Rows are points. Each copy is the shape, with its points in the same order, stretched, turned, moved and blurred by noise. Some copies are also mirrored. Which?

Shape, 8 rows:
[[-36 -60  36]
 [-23 -22   3]
 [ 29  -1 -10]
 [-28 -29  14]
 [ 82 -38  29]
 [-44  13  19]
 [ 23  37   1]
 [ 41 -26  31]]
Copy 1 (8 x 3):
[[-27 -28 -50]
 [ -2 -24  -2]
 [ 44   6  15]
 [-11 -24 -14]
 [ 63  46 -47]
 [-32 -10  24]
 [ 27  27  43]
 [ 31  29 -31]]
Copy 1 is: mirrored
Copy 2, 8 rows:
[[-55 -46 -21]
 [-22 -11  10]
 [ 28 -17  24]
 [-31 -18  -1]
 [ 44 -82   2]
 [-15  23 -19]
 [ 47  15   6]
 [ 22 -53  -8]]
Copy 2 is: mirrored
Copy 3 (8 x 3):
[[-70  19  81]
 [-27  11  22]
 [ 27 -13  24]
 [-42  17  47]
 [ 50 -41  95]
 [-26  51  13]
 [ 42  19   6]
 [ 20   1  76]]
Copy 3 is: only turned

Shape:
[[  5  32 -16  10]
 [-36 -59 -83   1]
 [-35 -56  68 -25]
 [-28  36  -8 -22]
 [ 29  17 -20  26]
 [ 53  16  22  -1]
 [-13  46 -32 -37]]
Copy 1 (7 x 4):
[[ 25  46   2  35]
 [-53   0 -95  20]
 [-61 -23  52 -47]
 [  3  64   3  -8]
 [ 31  19  -2  54]
 [ 58  -4  34  22]
 [ 28  69 -22 -15]]
Copy 1 is: only turned
Copy 2 (7 x 4):
[[  5  44  16  11]
 [-80 -19 -20  20]
 [ -4 -37  37 -76]
 [ -5  55   4 -32]
 [  9  22  18  31]
 [ 46  12  10   2]
 [ -5  63 -21 -20]]
Copy 2 is: only turned

Shape:
[[ -5  47   6  22  15  -1  -8  23]
 [-17  -6   1  23 -20   8 -17 -17]
 [-12  -8  -4 -13 -12  23   9  12]
 [ 31  -9  -8 -26   1  19 -23  13]
 [-20 -24 -13 -52  -8  42  24 -10]
 [-21   7 -29  -6  -5 -14   7 -14]
 [ -4 -27  -3   4  16  -2  28  -7]
 [-18 -19   5  16   7   4 -15  -6]
 [ 73  -9 -43  16   6   1  13   4]
 [-19   5  -1  19   8  -2   1  19]
 [ -9 -21  11 -25   7 -10  -5   9]
 [-19 -22  -3 -20 -66   0  21  21]
 [ 29  -1   4   9   2   9 -18  12]
 [ 95  38 -10  15   8  -5  18 -11]]
Copy 1:
[[-24  31 -17  18  25  23   1  28]
 [-24   3  -8   4 -16  16 -40 -17]
 [-18 -16 -11 -21 -27  26   4   0]
 [ 23 -22  10 -21  -5   5  -2  13]
 [-16 -34  -4 -61 -29  30  12 -23]
 [-27   6 -39 -25  -4  -4 -11  -6]
 [-40 -26 -15  -7  -1  -8  10 -20]
 [-40 -13  -1   4  -6   7 -25   0]
 [ 40 -42 -35  17  14 -17  13 -14]
 [-38  -3 -21   8  -2  10  -4  12]
 [-26  -4  10 -28 -15 -17   2  16]
 [-12  -9 -21 -29 -83   1   6  -5]
 [  5 -12   4  13   0   3  -6   8]
 [ 44   8 -12  31  45 -14  33 -29]]
Copy 1 is: only turned
Copy 2:
[[-20  23 -20  48  15   6 -21  17]
 [ 14  22  26  19   1  -3  -2 -18]
 [  2   4   3  -8  -9  22   0   5]
 [ 32 -15  -9  -8  -4  16 -38  18]
 [  9 -11  -6 -60 -10  41   7 -15]
 [ 16  32 -23  -7   6 -14  12 -14]
 [ 18 -20 -10   5  12  12  35  -1]
 [  9   5  21  12  24  -2   3  -2]
 [ 79 -12 -49  38 -23  12   0  21]
 [ -4  17   1  23  14   3   8  19]
 [  0 -22   4 -18  13 -13  -4   7]
 [  8  10  22 -26 -55 -10   9  -2]
 [ 25 -15  -2  27  -2   5 -28  20]
 [ 46 -32 -70  69 -35  14 -31  -8]]
Copy 2 is: mirrored
Copy 3, 14 rows:
[[-19  49 -12  27   9  19   9  29]
 [-30 -11  14  25 -12  -3  -3  10]
 [  3  -9  11   0   4  36 -10  17]
 [ 13  15  -5   9   6  22 -42 -19]
 [  2 -33  22 -27   8  64 -12 -13]
 [-22  -5 -13 -14  -7   7  19   8]
 [  2 -28   5  10  25  12  18  -5]
 [-26 -11  15  20  19  -2  -6   7]
 [ 34 -13 -58  35 -10   7  -5 -33]
 [-15   5   1  13  17  10   4  29]
 [  1   2  20 -11  25   5 -13   2]
 [ 30 -29  28 -25 -35  18  -9  35]
 [  7  15  -5  32   5   6 -23  -5]
 [ 40  41 -52  55 -26  12  18 -53]]
Copy 3 is: only turned

Shape:
[[ 64 -19  50 -38   5 -21 -12  28  42]
 [ 49  -6  11   6  48  38  25  -2  46]
 [  6  43 -27 -49  11   9  15 -30  34]
 [ 13 -42   2  50 -41 -26 -15  44  -1]
 [ 41 -27  14 -22  13 -46 -33  46  36]
 [-15 -56 -24  17 -27   4  -1  18 -38]
 [-29 -54 -38  38 -33 -10   3 -58 -31]
 [-37 -33  14  31 -43 -25 -39  -8  -7]
 [ 38  -4 -25   0   1  -4 -15  52  43]
 [-45  16 -13 -51  20  -3  36  -1  43]
 [-23 -12 -12  63   3 -28   7 -17 -29]
 [ 20   2   5 -30  61  16   5  10   9]
 [  0  -6  -9  20 -33 -23  -5   1 -48]
 [-40 -17 -15  16 -15   2 -54 -27 -20]
 [ -8  51  10 -52  24  52  35  -2  41]]
Copy 1:
[[ 53 -22  22   8  25  36 -56  23   1]
 [ 26  19 -17  32  41  50  21  14  31]
 [ 35  20  13 -52  -3   4  23 -10  38]
 [-43 -56   8  42 -21 -12 -50 -15  -9]
 [ 11 -35  17  -8  45  23 -70   0  10]
 [-47 -40  -1   1 -17 -26   8 -10 -57]
 [-25 -27   4  12 -13 -87  32 -25 -39]
 [-47 -24  -1  17 -24 -71 -33   4 -30]
 [-15 -26  -6   0   7  43 -28 -17  28]
 [-11   2  13 -60  16   2  34  47  33]
 [-47  -6  42  40  -3 -71  10 -18  -1]
 [ -7  33  10 -13  43  41  10  13  -2]
 [-21 -17  47  -4 -30 -31  -8 -22 -36]
 [-42   8  -7 -17   3 -61 -20 -17 -32]
 [ 26  47   1 -40 -10  39  37  41  39]]
Copy 1 is: mirrored
Copy 2:
[[ 55 -30  53 -28  49 -35 -25   8  41]
 [-10 -43  47  18  66  11  10   4  48]
 [-32  10 -19  -4  79 -13  25  15  34]
 [ 52 -18  21  26 -42   1 -33   0   8]
 [ 60 -13  29  11  48 -42 -43  -3   4]
 [ 11 -39 -22  10 -38  23 -16 -41  -4]
 [ -8   3 -21  15 -47  18   0 -73  25]
 [  6  35   2 -14 -40  -5 -50 -31   5]
 [ 35 -19  -1  37  50 -15 -10  44  15]
 [-60  -8 -17  -3  44 -45   2  28  -1]
 [-17  19  22  33 -22  21  16 -42 -21]
 [  4 -38  10   4  95  -8 -10  -8   0]
 [ 31   5  -4  -4 -15  22  18 -35 -18]
 [-13  29 -31  -8   6  16 -47 -37   6]
 [-67 -23   3 -26  83  10  12  53  24]]
Copy 2 is: only turned

Shape (15 x 11):
[[ 38  12 -39  -6 -16  18 -36  26 -56  71  25]
 [-18  31 -26 -20  23   4  35  53  28  68   1]
 [  5 -21   4  -4  -2 -14 -15 -21   1 -55   2]
 [ 14 -10 -40   5  33  15  19  -9  14 -27 -15]
 [ 18  -6  -6  -2   2 -20  -5 -33  37 -62  18]
 [ 22  -7 -28  34 -14   7  25 -48  -5 -49   7]
 [-31  25 -24  -6  42  12  -7  22   9  20 -62]
 [-16  42 -16  21   8  40 -32  24  46  40  -8]
 [ -5 -30 -15 -23 -30  11   7  12 -53  41   3]
 [ 50   6  23   4   6  21  16  -1   3 -44 -12]
 [ 13  -1 -55  -1 -52   3  -4  70 -37  31 -19]
 [ -6  32  -1  21  12 -34   9   0  18  39 -40]
 [ 57 -41 -12  16  29 -23  -5 -41  45 -63  -5]
 [ 26  32 -27 -19  12 -17   0 -27   3 -49  -1]
 [ -5   6 -28  28   6   3  -9  68 -62  32  25]]
Copy 1, 15 rows:
[[-24  14 -35  10  18  44 -15  79  -3  66  -3]
 [  8  46 -23  33  70   7  26 -30  13  67 -12]
 [  4 -11   5 -38 -35 -10 -11  -9 -19 -21  44]
 [ 20   2 -33 -49  17   7  10  -5 -18  -9   7]
 [ 19   0 -14 -22 -38 -12  -2 -22 -37 -29  58]
 [ 34 -27 -21 -26 -32   5  -2   9 -56 -21   1]
 [-22  60 -13 -31  50  -6   1 -10  21  10 -32]
 [-40  48 -25  32  37  37   7  -5  11   0 -23]
 [  1 -23  -5 -12 -12  18  -3  25  22  63 -16]
 [ 54   5  11 -10   3   7  -3  17 -10 -28  37]
 [ -8 -19 -42  26  42 -17 -29  67  26  41   1]
 [  1  61  -1  26   7 -24  38   5 -25  19 -22]
 [ 27 -11 -18 -50 -44 -16  40  12 -46 -50  65]
 [ 31  36 -29 -29  -5 -17 -30   0 -41  -7  43]
 [-38  -8   3   1  60  21 -28  45 -15  51  -7]]
Copy 1 is: mirrored
Copy 2 (15 x 11):
[[-29  38 -69 -31 -11  65 -85  -7 -50  35  -9]
 [-30  30  -8 -66   8   5 -13  59 -65  13 -34]
 [ -4 -12  -7  31  11  17  22   2  22  -4  35]
 [  1  -4 -35  11  28  26  32  35  13 -13 -23]
 [ 10  -6  -1  33  43 -17  23  -2  24  -1  29]
 [ 17 -10 -28  30   4  12   9 -21  42 -10 -36]
 [ -2  41 -17 -42  -8  48  14  91   4  -3  -5]
 [-32  34 -19 -48  10  27 -39  66  23  50 -23]
 [-38  -9 -44 -36 -34  47 -18  -9 -32   2   5]
 [ 10 -17  27  17  35  46  21  -2  17 -13 -11]
 [-57  18 -33 -41 -22  35 -73   1 -34 -39 -18]
 [ 37  28   5 -25 -22   7 -27  56 -12  10 -21]
 [ 42 -47 -12  72  61   0  26  16  24 -10  14]
 [ 23  37 -14   9  33   9  15  -5   6 -17  23]
 [-63  45 -37   4 -34  55 -54   7 -54  10 -38]]
Copy 2 is: mirrored
Copy 3, 15 rows:
[[ 60   3 -50  32  35  36  -7 -10 -20  56 -34]
 [-27  48 -36  28  42  33 -20   5  52  30 -18]
 [  2 -29  42 -30 -44 -22  12  11  -5  -4  11]
 [-12 -20   6 -20  18 -13 -16   8   4 -32  -3]
 [ 18  -8  47 -47 -39 -34  11  19  22 -23  29]
 [ 24 -22  -2 -10 -26 -24  12  12  -9 -58  35]
 [-41  -6  13  29   6   9 -62 -25  17  -1 -54]
 [ 16   3   4  28 -13  36 -83   0  67  15 -19]
 [ -7 -21 -44  29  14  17  30 -23 -24  50 -12]
 [ 16 -29  22 -23 -32  17  33  15  34 -26 -21]
 [ -2  11 -95  -6   1  24 -25  10  -5  49 -36]
 [ -7  22   4  56 -20 -21 -10   0  35   2 -36]
 [ 22 -43  53 -52 -15 -67  27  38  21 -25   6]
 [ 23  13  19 -43 -22 -13  -1 -12   0 -37   3]
 [ -2  18 -31  35  23  42 -26  57 -36  33 -28]]
Copy 3 is: only turned

Shape, 15 rows:
[[  2 -55   6  11  43  -6  22  34 -35 -28 -26 -17]
 [ 19 -14 -23   6   2  18 -36  -8 -17  59  -4   6]
 [ 22  28 -49 -44 -33  14  15 -38   1  -4 -16  51]
 [-60 -24  17   1  38 -37  -4  21  -7  10  35 -14]
 [ 56  -8  -9 -63 -60  -5 -21 -46  14  -5 -21  23]
 [-18 -15  26   3 -20  20  11  32 -36  52  11 -22]
 [  6   4 -30 -30 -29  28 -13 -28 -14  28  -1   5]
 [-21 -47 -29 -16  46 -55  23  20 -31  -2  10 -57]
 [ 15  37 -50 -49 -46 -16 -33  -3  16 -16 -56  11]
 [ 47  28 -10 -43  -8  37 -18   8 -11  14  27  -3]
 [ 20 -29   1   3  30   9  42  11  38  23 -37 -36]
 [-24 -44 -38 -20 -21   6  -9  54   7  47  29  14]
 [  1  -8 -23 -40 -23  55 -37 -24   8  -3  -1  -1]
 [ -5 -37  -6  42  26 -35   6  37   3  -2  20 -18]
 [ -7 -33 -27  31   0 -29  31   9  -4 -31   3 -54]]
Copy 1:
[[  4  27  55  24  -9  29  51  30 -14  -2  64   6]
 [ -6  24  37 -11  -4 -22 -51  10  12 -20 -11   1]
 [ 41 -53   6 -23 -51  -1 -19  -8  30  14 -30   2]
 [-44  25  14 -36  30  -2  34  54 -37  11  27  37]
 [ 49 -72  28  -2 -20 -50 -10  -3  19 -16 -40 -18]
 [ -6  50  20  24  10  -9  10 -14 -56   8 -11  13]
 [  8 -20  17 -11 -27 -16 -28 -14  -5 -10 -38 -15]
 [-23  36  44  -8   6  22  35  82 -46  41  23 -36]
 [ 65 -30  23 -50 -84 -43  -1   4  22 -14 -31  -5]
 [ 12 -27  12 -19 -11 -53 -40 -45 -26  -3  20 -29]
 [ 73  45  22 -17  34  31  14  22   3   3  14 -17]
 [  4  10 -26   4  -9 -10 -24  67 -56 -24 -10  39]
 [  8 -49  14 -28 -29 -22 -26 -21 -12 -62 -24 -15]
 [-11  46  -2   2   7 -14  32  66 -12  10  54  10]
 [  4  37  -5  10 -26   6  57  55 -11  17  13 -44]]
Copy 1 is: mirrored
Copy 2 (15 x 12):
[[-12 -50   0 -25  17 -26  -5 -38 -49   8 -29 -18]
 [ -3  19 -32  20  64  -8 -20  13 -11  43  -4 -10]
 [ 50  28 -46  21  -4 -15  26  20  70  15 -36 -11]
 [-58   8 -18 -23  16  -2 -22  -6 -25 -37  36 -31]
 [ 46  24 -28  32 -41  -8 -25  28  72  60  -1   4]
 [-33  17   7  -9  48 -44 -29  32 -31  21 -19 -47]
 [ 15  51 -37  23  20   1 -10  31  20  38 -20 -26]
 [-29 -20 -17 -39  21  13 -34 -47  -8  -2  36 -80]
 [ 62  47 -27   2 -33  -8  53  11  35  59  29 -29]
 [ 26  36   2 -31  25   9 -17  55  23  44 -35  -9]
 [ -3 -51  27  19  21  17 -12   2 -11  52 -11 -26]
 [  3 -17 -75 -16  34  -8  17  63 -26   2 -12 -69]
 [ 25  58 -38  23   3  31  -7  42  -2  39 -37  -8]
 [  1 -40   1 -18  41 -14 -22 -19 -47 -34  34 -31]
 [ 28 -13  25  -4  11   9 -17 -52 -36 -14  21 -59]]
Copy 2 is: mirrored
Copy 3 (15 x 12):
[[-19   1  27  -8  37  22  37  39 -43  14 -23  -8]
 [ -3  13 -46   3 -12   6  43   0 -16  29  18  24]
 [  5  61 -35 -36 -40  29 -12  14  24 -16   0  30]
 [-30 -53  -7   0  19 -14  15  10 -33 -19 -29 -25]
 [ 26  28 -10 -22 -78  77  13  10  -1   2  13  31]
 [-38 -29  -1  52  -6 -10  29  28 -39  12  42   2]
 [-14  22 -41   2 -40  30  17   3 -16 -10   7  23]
 [-42 -19  27 -20   1  13  -9  15 -70  26 -51  -4]
 [  4  44 -12 -34 -95  13  25  32   7   2 -18  -2]
 [  8  37 -33   4 -42  13  -1  -7 -37   0  40  -5]
 [-12  15   3  18   6  44  -9  30 -13  44 -30 -39]
 [ -5 -12 -50  43 -18 -15  23  76 -53   1 -12  15]
 [ -8  26 -50  10 -34  41  37  20 -20 -32 -10  -2]
 [ 13 -17  12  25  30 -23  26  10 -27   6 -28   2]
 [-16   9  45  24   5   3  11   4 -25   4 -58   0]]
Copy 3 is: mirrored
Copy 4, 15 rows:
[[-12 -28  51 -31  63  -7  31  37  23  -3 -25 -38]
 [ 64 -19 -28 -24   5 -27 -17 -12   0 -13  -7  26]
 [ 40 -15  29  19 -72 -53  19 -55  12   9   6   8]
 [-52   5 -20 -24  45  22  -3  -5 -31 -38 -32 -44]
 [ 48  -4  21  23 -72 -85 -31  14  13  -6  11 -10]
 [ 23 -52 -29 -59   5  15  -5  16 -29   9 -29 -35]
 [ 56 -20 -10  -9 -53 -24  -6 -28  16  -7 -10  -1]
 [-27  -7  13 -11  44   9  52  26  19 -46   9 -67]
 [ 10  30   3  22 -72 -56  43  25  21  15 -14  16]
 [ 43   4  25 -52 -63   0 -11  -9  11  14  39  20]
 [  8 -32  -9 -31  29 -36 -15  -2  38  56  18 -51]
 [-31 -46 -44 -60  -3 -21   1 -14 -11 -34 -20   9]
 [ 39   0   2 -19 -63 -20 -32 -23  47  -4 -27   6]
 [-46 -30  -5  -9  67  15   1  19  -3 -19  -2  -9]
 [-32 -42   7  25  27  24  22  23  39  -8  -3 -41]]
Copy 4 is: only turned
